Each row is a point. Examples show where two turns around zero, p and q, send a point. Where does a point land after both, in the order given? Backwards means that the second turn is done in reverse. Each puzzle has new turns, and all numbers are rounded.

Turn p:
[40, -45, 24] => [51, -40, 2]
[19, -4, 46] => [31, -10, 38]
[-26, 31, -18] => [-34, 28, -3]
[-19, -18, -14] => [-19, -18, -14]
[-14, 37, -38] => [-28, 41, -23]
Turn q:
[-13, -11, -14] => [-14, -15, -7]
[33, -28, 3] => [31, -26, 16]
[13, -25, -18] => [11, -31, -4]
[-15, 88, 16] => [-9, 86, -28]
[-17, -24, 13] => [-18, -13, 23]
Where do these land?
p, then q: [14, -11, -2] => [14, -11, -3]
q, then p: [-26, 0, -24] => [-30, -10, -16]
q, then p: [-60, 19, 10] => [-59, 13, 20]
p, then q: [0, 41, -35] => [-13, 31, -42]
p, then q backwards: [53, -48, 32] => [69, -36, -12]
q, then p: [18, -1, 19] => [21, 7, 14]

Turn p:
[21, -12, 11, 37, -18, 28] => [25, -6, 26, 14, -21, 35]
[26, 17, 11, 40, 22, 24] => [32, 20, 3, 11, 12, 45]
[6, 2, -8, -46, -29, -57] => [6, -11, -12, -15, -8, -76]
[13, 0, -37, -56, 7, -27] => [-4, -18, -49, -34, 0, -40]
[-10, 3, 23, 15, -11, 60] => [-12, 12, 39, -14, -15, 49]
[-33, 38, -34, -36, -20, -46] => [-29, 32, -34, -6, -16, -65]
[-8, -5, -12, -49, 8, -32] => [-17, -15, -24, -22, 14, -44]
[-16, -27, -8, 46, 6, 24] => [-14, -12, 8, 39, -9, 42]
[2, -17, 54, 48, 35, 26] => [12, -2, 44, 26, 43, 53]
Turn q:
[-7, 16, -19, -83, 35, -28] => [-8, 29, 14, -68, 17, -59]
[-5, 11, -17, -30, 20, 24] => [-4, 13, 9, -33, 30, 4]
[-24, -10, 16, 2, 27, -6] => [0, -24, 26, 3, 11, -17]
[20, 33, 59, 29, -53, 3] => [20, 31, 22, 46, -59, 35]
[19, -85, -18, 22, 28, 12] => [33, -75, -43, -8, 24, 4]
[-16, 9, -2, -16, -28, -10] => [-25, 11, 3, -11, -25, 0]
[-27, 27, -4, 33, -38, 15] => [-40, 11, 7, 32, -13, 36]
[52, -36, -3, 21, -20, -23] => [36, -13, -54, 15, -27, -4]
[-14, 34, -11, 24, 29, 13] => [-14, 15, 16, 26, 41, 2]
Where do these land?
p, then q backwards: [-24, 40, 13, -27, 28, -39] => [6, 35, -44, -18, 37, -21]
q, then p: [29, -14, 4, -33, -56, 36] => [-3, 3, 0, -62, -51, 11]
q, then p: [-6, -11, -3, -5, 34, -2] => [5, -18, -8, 3, 29, -7]
p, then q: [26, -43, 50, 36, -20, -4] => [66, -31, 7, 26, -22, 14]
p, then q: [30, 32, -28, 19, -31, -47] => [0, 40, -54, 34, -21, -15]
p, then q: [-22, 35, -14, -15, 14, 32] => [-34, 28, 23, -23, 16, 11]
p, then q backwards: [21, 14, 22, -13, 17, 13] => [12, 1, -2, -23, 18, 28]
p, then q: [-53, -52, -43, 39, 14, 11] => [-49, -60, -1, 31, 14, 45]
